Each wall is flat, endless, passes through zero and stands at right angles to its row. A trip goes straight from one point to another. Which walls does it cross, in order?
In the rows, zero is written as 128.

Walls:
(1): [131  74 154]
(2): [123 104  93]
(3): [128  60 154]
(4): [215 122 208]
(5): [108 211 186]
(6): [105  96 140]
(7): [215 143 131]
(8): [ 61 169 110]
(9): [128 124 105]
Trips:
[152 189 231] to [163 153 134] => none
[96 76 46] to [124  83 120] => 8
[147 168 127] to [142  93 175] => 8, 1, 3, 6, 5
[146  82 127] to [151 125  96] => 6, 4, 1, 3
[ 97 173 118] to [161 122  54] => 2, 5, 7, 8

Walls:
(1): [101 108 108 170 148 133  75 126 102]
(2): [133 107 173 108 139 102 169  65 123]
(3): [161 119 182 180 121 102 105 167 108]
(4): [174 135 127 187  90 108 164 153  70]
(5): [172 168 133 129 128  71 138 167 138]
Trips:
[165 219 127  94 102 148 179  89 116] to [109 108  85 110 133 120 127 132  90] => 5, 2, 1
[119 177 129 117 127 137  50  71 131] to [146 108 109  19 102 182  83  53 205] => 2, 1
[ 78 139  93 109 128 115 141 130 109] to [111 125 209 117 190 203  81 121 194] => 2, 3
[245 128 125 102 170  86 159 108 120] to [136 158 208 100 121 155 104 118  71] => 5
[176 159  99 119 147  83 174 186 103] to [137 153 102 157 145 109 142 138 113] => 1
[168 151  87 103  91  79  96  53 103] to [151 113 162 161  89 119 111 120  93] => 1, 3

Walls:
(1): [ 71 169  98 180 104 116 153 142 102 131  81 115 119 108]
(2): [ 98 185  59 182  94 117  92  65 135 132 160 126 192 152]
(3): [ 82 204 112 147  87  71 177  56 139 145 178 137 203  99]
(4): [153  56 116  82 175  72  71  72  55 101 125 107 130 159]
(5): [107 146 118 173 111  71 160 162 111  69 126  84 105 122]
(6): [137 159 173  70 161 216 125 200  46 189 164  96 134 131]
Trips:
[108  88  69 155 187  79  90 152 110 109 150 116 110 136] to [145 162  67 164  74 123 121  96  67  97 136 108 141  20] => 3, 4
[132  15 108 114 107  93 136 114 173 153  96 120 176 119] to [109  89 128  90 137 172  87  59 182  83  91 131 132 151] => 2
[101 188 143 131 119  67  78 194  32 144 141 165 178 112] to [156 174 125 102 172 101  88  97 146  77 126 119 139 144] => 1, 6

Walls:
(1): [106  92 106 130 155 101 136 171  83  80 127 161 172  76  94 165 202 119
 124 112  94 130 115 149  70 133 188 152 120 134 144 128]
(2): [132 155 110 106 110 151 143  81 152 108 140 198  58  55 153  75 158  94
 146  92 100 107 210 139 122 165 128 111 205 150 160 119]
(3): [129 138 129 104 139 166  66  68 142 173 125 115 103 142 175  58  96 137
 162 108 104  97 117  97 116 167  72 126 138 140 134 105]
(4): [103  95 130 195 142 164 105 103 136 168 148 105 212  82 169 100  61 190
  80 151  77 131 110 123  76 109 195 108 198 181 126 141]
(5): [144 188 164 110 147  61 226 193 170  95 109 117 136 116 119 130 127 150
  51 247 149 152 112 126 147 200  64 119  13 233 179 136]
Trips:
[ 97  87 160 144 177  54 145 147 117 149 112 168 175 116 171 152 158 194
  83 134 129 121 143 148 153 161  78 125 135 188 139 113] to [124 122 182 115 152 184 121 180  20 163 157  62 119 108 157 130 212  88
  91 117 120 127 149 181 105 100 151  60 159 134 197 128] => 2, 5
[148  60 113 110 140  75 125 138  74 105 149 135 166 123 129 143 105 116
 162 134 116 100 138 110 111 125 182 194 153 162 167 140] to [169 213 171 154 122 112 153 107  73 112 114  72  58 116 127 106 157  51
 134 137  93  93 140  39 149 138 113 105 171 160  88  92] => 2, 4, 3, 1, 5
[121 122 152 161 114 134 109 122  77  85 191 126  81 120  99  99 181  81
 170  92  98 102 116 128  49 152 211 210  92 142 165 107] to [ 64 163 109 146  62 206 127 120  83 124  77 120  95  90 142 146  60 146
  68 135 112  88  71  52 162 145 143 145 109 171 163 150] => 3, 4, 5, 1, 2
[116 121 133 139 153 105 134 130 102  74 116 166 121  49 144 110  92 159
  72 173 119 172 123 120 108 154 113  96 159 211 126 148] to [ 52 109  92  95 148  99 152 100 148  76 113 157 244 149 108 150 102 119
 213 103 127 110 121 146 194 198 184 232 126 101 128 188] => 2, 5, 4
[143 103  53 116 136  63 171  59 129 202 103 147 182 144 124  88 127  95
 111  61 172 155 121 123 136 234 100  82  87  72 171 232] to [102 110 134  85 124 189 102 146 226  98 106 147 115 121  94  78 128 206
  88 107 199  99  91  87  52 111 140 131  90 137 106 112] => 2, 4
[123 102 184  85 106 115  99 121 118 148 144 146 152  77 104 160 157  98
 188 143 161 182  86  91 160 167  82 126 103 198 125 122] to [100 112 173  62 106 126 188 109  71 171 112 125  60 136 154 220 177 146
 127 145 194 126 138 141  93 140  62 161 145 198 154 217] => 3, 2, 1
[104 128 130  53 110 171 138 114 184 134 185  67 168 162 112  54 144  92
 145  84  62 184  92 169 154 135  65 116 197 178 152 154] to [ 13 142 160  59 197 137 161 139 146 134  36 156  75 111  82 117 109  98
 130  68 140 161 114 170 179 104 178 169 192 162 149 125] => 4, 1, 3
[136 116 120 107 128 131  82 157 126 162  46 145 119 186 125 128  71  94
 125  46 139 160  57  80 119 103 116 151 163 123 103  93] to [ 74 118  62 116 138  75 114 217 173 121  78 130 126 118 104 129  95 153
  78 164 166  46  95  94 151 199 143 154 111 131 144 145] => 5, 1, 3

Walls:
(1): [174 120 157 103 114 139 165  51 161  93 125 140 104 155 114 158 128 101
 120 161 117 166 109 199 144  96 213  89 151 152  80  93 198 143 116  30
 110  68  90 109 137 183  98  96 124 128 163  68]
(2): [136 192 160 102 100  97 106 103 129 145 158 155 129 143 111 138 137 111
  90 107 140 108 103 145 148 146  98 169 109 123  98  86  97 129  70 115
 121 150 154 144  61  65 153 121  69  81 116 114]
(3): [ 97 167  83 105 122  97 143  38 154 126 111 103 121 129 138 146 147 146
 151 153  67 183 165 161  57 150  82 105 173 154  90  72 145  99 103 105
  69 173  40 145 127  80  92 172 169 215 100 131]
(4): [119 122  62 140 122 150  33  91 154  99  81  61 108 146  79  76  96 121
 118 116 123 144 159 100 188  75  53 122 175 107 154 140 105 145 135 168
 170 129 103  97 118 102 145 115 100 102 178 107]
(5): [ 80 137 144 104 156 167 104 161 110 107  61  84 165 147 120 140  58 174
 146 127 130 154 127 169 107 147 136 142 154 168 118 209 193  91  64 114
 109 146 109 137 129 167  51 156 126  73 188  72]
(6): [181 114 182 197 162 108  80 155 121 177  82  69 172 103 122 149 129 101
 122 152 108 142 120 105 153 153 131 191 151 122 171 125 133 125 173 147
 187 115  57 164 135 123 115 130 159 118 116 121]
(7): [ 88 109 166 139 119 151 187 114 155 121 128  50 114 114 163 143 179  62
  31 139 207 147 192 154 143 170 134 102 131  91 144 131 164 174  48  98
 183 117  86 154  63 120 126  62 136 138  92 105]
(8): [132 114  60 145  69  94  65 119 114 163 150 143  97 130 112 149 118 144
 176 150 119 117 134 108 109  74 200 125 125 148 122 184 134 165 170 123
  85 112 168 163 127 144 157 220 195  66 101 133]
Trips:
[110 172 111 119  77 125 103 117 110 209 178 114 122  72 201  44 221 159
 239  33 152 140 143 221 122 170 188 104 169 131 199  73 160 148 159 155
 106 160 153  84 131 156 166 135 119 183  94 120] to [144 159 109 148 155 128 103 168 153 165 189 144 151 107 130 170 161 167
 170 106 144 115 138 115  57 120 104 223  81 138 186  90  58 156  82  74
 125 120  98 200 166 121 138 199  48 182 173 141] => 2, 6
[121 104  76 121 124  79 172  92  65  74 161 124  92 142 168 160 110 125
 125 159 118 110  71 142 153 118 107 127 149 109  90  69 155 162 132  80
 129 121 168 163 101 175 126 148 134 132  96 237] to [103 225 142 153 117 145 114 110 149 153 140  80 168 144 111 177 113  88
 143 163 112 143 133 108 154 123 145 108 242  73 166 131 131 162 127 138
 140  59 111  56  98 180  71 103 143 104 161 125] => 7, 2, 4, 6, 5, 8, 3
[169  81 104 204 130 184 142 173  97 138 115 165 164  40 131 110 156 169
 118 135 118  94 106 119 135 125 179 159 185 153 131 199 159 126 197 159
 182  62 156 206 115 191  98 147  85  98 113 103] to [120 170  73 110 184 191  97 118 108 149  60 154  70 151  76 110 128 168
 135 187 165  52 169 131  45 115 101 130 133 170 142 113 101 132 111 128
 117 177 130 128 130 106 108 173  77 176 216 144] => 4, 6, 3, 8

Walls:
(1): [166  96 133  88 120  84 191 110  67  36 186 155 117 114 118 105 108 125
 155 110 154 138 166  88 145  93 175  54 192 135 133 119  80 116 143 178
 144 123 132 117  95 190  87 146 142 153 163 176]
(2): [ 91 136 106 151 186  88  95 137 106  23 119 151  98 147 122 101 159  92
 123 124 122 123  69 129 198 115 140 148 180 216  75  90 173 116 150 129
  98 118 125 210 127 175 135  74 107 164  97 131]
(3): [160 141 115 104  72 125  63 187  84  91 102 115 132 149 165 129 133  81
 141 133 151 118 176 131 111 149  89 102 162 138 140  93 141 142 200 157
 154 130 135  98  67 140 137  89  94 122 106 229]
(4): [122  71 131  86 167 123 154 137 130 116 128 154 138 225  56 149  94 107
 192 113 187 163 149  79 121 165 181 138 146 165 163 129 100 130  95  81
  83 186 110 125 129 123 125 121 161 150  96 113]
(5): [161 195 136 127 108  95 180 166 117 115 124 134 127 132 215 162 112 152
 132  22  82 138 174 100  89 128 146 154 195 110 102 103 170 131 157 153
 110  27  75 159 140  81  18 150 117 156 136  81]
(6): [137 142 136 150 140 116 140 111 124  82 112  75 186 155 131 106  87 108
 133 113  93 159 153 130 164 115 197 144 144 101 172 159 143 143 130 192
 136 184 202 133 171 141 159 155 121 173 182 151]
(7): [108  96  88 127 148 136 151 134 124  90  94 105 158 112 225  75 199  94
  86 114 131 141  61 104 190  99  88 129 125  82  35 147 126 150  99 116
 108 130  79 183 150 139 148  56 135 125  89 118]
(8): [138 136  94 136 189 190 106 154 174 128 108 166 153 176 109 128  94 138
 127 113  70 179 111  82 147 190 122 144 140 182 157  79 167 194 173 104
 121 141 135 159  82 118 143 107  88 148  82 165]
(9): [102 181 153  97 134 160 226 107 109 121  91  89  79 127 125 154 172 139
 152 143 162 149 150 112 171 149 203  96 119 123  80  70 205  73  93 129
 126 187 137  99 143 175 124 131 155 156 180 102]
(10): [140 108  96 111 139 155 124  65 133  90 176 122 216 106 179 173 165 142
 116  90 154 128 119 148 130  90  93 180 140 109 140 145 178 154  76 154
 168 130 112  76 181 172 165 102 147 115 152 168]
Trips:
[134 108 142 149 104  92  46 111 166 172 116  77 162 133 179 110 135 129
  97 155 114 131  86 126 139  92  96  95 129 170 123 136  90  60 135  83
 107 100 122 121 123 135 154 141 119 155 146  79] to [127 113 111  92 134  81 115 104 129 101 119 129 115 118  93  74 138 126
 123 136 146 173 190 147 112 155 119 117  92 143 106 189  64  94  78 171
 101 129 173  98 113 171 105 176 110  65 110 201] => 2, 3, 1, 7, 6, 4
[114 110 148 145 133 159 133  73 112  49 133 113 159 140 136 159  66 131
 174  96 104  79  91 141 131 116 105 172  94 124 134  98  87 126  53  87
 148  92 164  94 115  94  86 157 126 109  80 143] to [184  96 118 232  86 126 139 110 197  89 130 118 120 122 139 160 108 136
 126 115 142 145  85 123 110 134  58 125 158 126 121 183  95 162 143 198
  76 109 104  32  78 140  93 104 166 116 136 152] => 1, 4, 3, 7

Walls:
(1): [ 81 154 135 104 100  98 130 119 132  77  91 106 194 119 111  94 126 118
  86 125 111 132 117  99 102 109 118  28 159 163 138 150 122 112 148 113
 132 188 128 103  93 154 126 106 147 125 137 132]
(2): [143 125  97  62 119  88  97 142 135 120 108  93 175 202 117 147 136 142
 115 202 134 101 127  86 106 129 166 156 154  89 109 141 145 106 201 188
 139 121 126 101 138  77 108 165 142 133 127 132]
(3): [153 127  80 107 164 122 101 122 154 153 147 126 119 110 106 134 145 107
 103 157  81  99 138 100 126 142 125 112 103 136  90  71 141 110  75  85
 108  44 158 144  94 141 145 195 105 156  98 101]
(4): [176 102 127 132 126 153 103 112  94 132 126 146 101  75 144 121 194 120
 144 125 131  96 189 112 116 161 116 156  93 146 108 142 101 157 128 129
 116 123 153  79 144 114 143  92 159 133 159  98]
(5): [ 87  71 178 115 154 143 101 172 175 186 121  71  99 126 119 123 142 110
 119 129 153 117 167 165 144  52  98  24 142 106  91 116  79 177 104  97
 131 172 125 103 140 179  96 149 159  95 120 144]
(6): [128 104 120 127  77 153 156 214  73 130 111 105 136 130 164  92 136 112
 115 104  65 102 178  52  80 135 134  94 101 181 101 117 139 140  88 130
 148 125 103 125 154 173 100 181 128 150 114 143]
Trips:
[123 152 153 138  93 115  84  92  72  63 130 113 153 152  88 128 181 136
 128 153 132 117  99 152 134 156  69 154 111 147 141 123 180 105 119 174
  56 147  92 127  91 125 191 147 135 132 145 178] to [146 119 173 146  84 143  63 111 136 123 159 116 164 106  97 130 160 101
 115 120  76 112 171  92 155 137 124 127 112 122 154 111  85 148  61 109
 149  90 143 130  79 105 136 128 120 178  80  91] => 3, 2, 6, 1, 5
[127 121 131 135  84  85 145 124  88 164  96 165 116 130 116 156 110 187
 123 216 145 110 205 111  98 127 188 105 117  94 128 121 112  86 169  82
 104 112 128 133 155 123 138 153 121 170 134  96] to [130 116 137 126 106 104 150 102 129 151 135 168 146 138 107 149 109 127
 131 104 166 106 152 130 146 117 150 110 117 131 117 180 131 148 120 164
 104  86  85 128 166 160  74 150 132 159 160 136] => 3, 5, 4
[ 79 137 186  82 135 118 137 162 161 129 135  84 150  97  92 169  79 131
 109 106 132 137 100 119 151 142 117 140 145 103 142 148 155 144 138 133
  76 152 145 156 189 149 104 154 167 106 150  55] to [128 152 170  95 124 167 164 146 133 106  99 136 181 103 170 142  95  65
 172  99  99 121 144 116 114 196 157 126 173 165  96 153 142 133  83 122
 136 160 121  87 112  82 104 134 108 189 100 106] => 6, 5, 2, 4

Walls:
(1): [132 115 126 130 121 101  74 116  60 112 111 157  92 174 149 148 149 129
 105 108  75 105 166  80 102 105 134 189 177 130 152 113  81 127 120 112
  92 164 102 130 141 152 205  71  85  77  92 153]
(2): [149 189 121 165 145 176 126 100 122 152 126 122  83 113 122  58 162  86
 161 104  81 153  80  84  83 152 120 106 126 111 153 145 128 148 109 156
 203  79 132 110 101  59 100 102 133 200 161 192]
(3): [107 117 165 146 137 135 126  88 108  45  21 123 159 124 145 123 154 134
 160 135  66 108  49 167  75 100 120 110  96 129  81 108 145 132  85 132
 181 109 149 172 163 160 155  81 156  50 105  77]
(4): [108 157 162 155 129 120 122 152 144 141 118 131 120 112 100 141 134 118
 123  81 132 149 189 153 116 125 185 201  98  92 102 116 118 110 126 175
 134 109 136  65 183 156 125 122 133 139 174  88]
(5): [176  96 133  92 155  67 133  88 143 128 103  80 157 132 146 134 103 184
  84  94 146 167 117 149 128 124  93 106 212  99 167 137 105 130 117 147
 139 113 127 141 107 118 129 140 128 102  88 143]
(6): [189 173 109 105 113 181 146  61 130 145 132 155 142  98  88 126 212 172
 103  87 123 115 145 143 114  87 249 117  63 133 104 152 107 104  78  93
 110 120 132 113 186 159 138 101 104 117 103 186]
(7): [104 128 172 157 186 131 158 129  93 131 166 155 111 158 110 138 151 179
 180 146  97 133 121 114 119  87 130 170 131  78 148 106 162 106 112 148
 167 165  92 110  66  66 106 148  96 188 109 137]
(8): [171 109 154  73 170  81  67  96 154 148 177  85 162  37  95 167 172  86
 239 157 127  91 117 197  96 149 120 149  81 134 141 161 160 146 101 185
 124 150 130  88 173  54 106 135 163 146 163 120]
(9): [133 118  77 107 172 120 118 177 155 175  69 166 100  99 146 135  86 106
 135 143 140 195 191 130 108 160 160 115 142 156 158 158 139 116  79 157
 231  90  52 144 126 170  66 139 139 190 126  98]
Trips:
[130 157 173 100  80 178 103 102 175 144 169 116 116 167 106 128 100 114
 110  96 108  33 133  52 146 125 149 145 201 119 106 176 111  97 192  97
  82 120  28 122 166 122 119 140 140  53 202 129] to [168  78 143 168 137  80 188 160  74 120 114  96 118 158 157  87 133 129
 155 107 150 145 197 108 138 196  96 160 183 146 100 152 109 140 140  74
 109 125 175 128 135 153 201 136 173 104 142 169] => 6, 5, 4
[ 67 195 121 101 160 134 147 205 127 211 105  89  86 113  70 160 145 142
 149 119 109 136 173  97 100 119  61 188 110 142 120 144 157 101 151 134
 206  97 127 122 154 142 116 123 155 105 175 153] to [ 76 129 108 161 151 109 178  97 104 131 111 223 106 190  67  70 151 125
 110 117 183 155 136 149 101  88 137 164 110 139 104 122 121 148 133 156
 141 153 119  74 105  98 128 180 162  72 132 207] => 8, 6, 1, 9
[136  90 123 153 168  98 121  87 187 131 180 114 116 101  99 173 207  80
 128  72 110 150 102 151 150 152 113 116 109 134 179  59 205  85 107  85
 126 120 125  95 156  96  90 145 114 101 114 124] to [131 132 135 153 190 123 169  55 142 120 153 128 111 125 113 124 112 123
 136  75 125  89 152 164 120 142 173 133 112 148 107  73 125  83 150 128
 142  97  99 122 141 123 154 112  33 153 119 145] => 5, 1, 8
[182 168 108  94 140  73 186  64 186  94 148 149  64  71 108 179 143 100
  94 155  74 106 172 130 140 103 105 202 171 163 103  67 128  92 110 113
 157  99 127 153 167 172  76 140 103 159 103 139] to [127 112 126 136 105  63 114  94 103 154 115 103 169 222 131  55 116 138
  99 150 146  89  75  90 100 144  97 124 139 140  72 192 118 106 135 184
  95 159 150 108 167 111 118 147 103  98 199 112] => 7, 9, 3, 6, 4
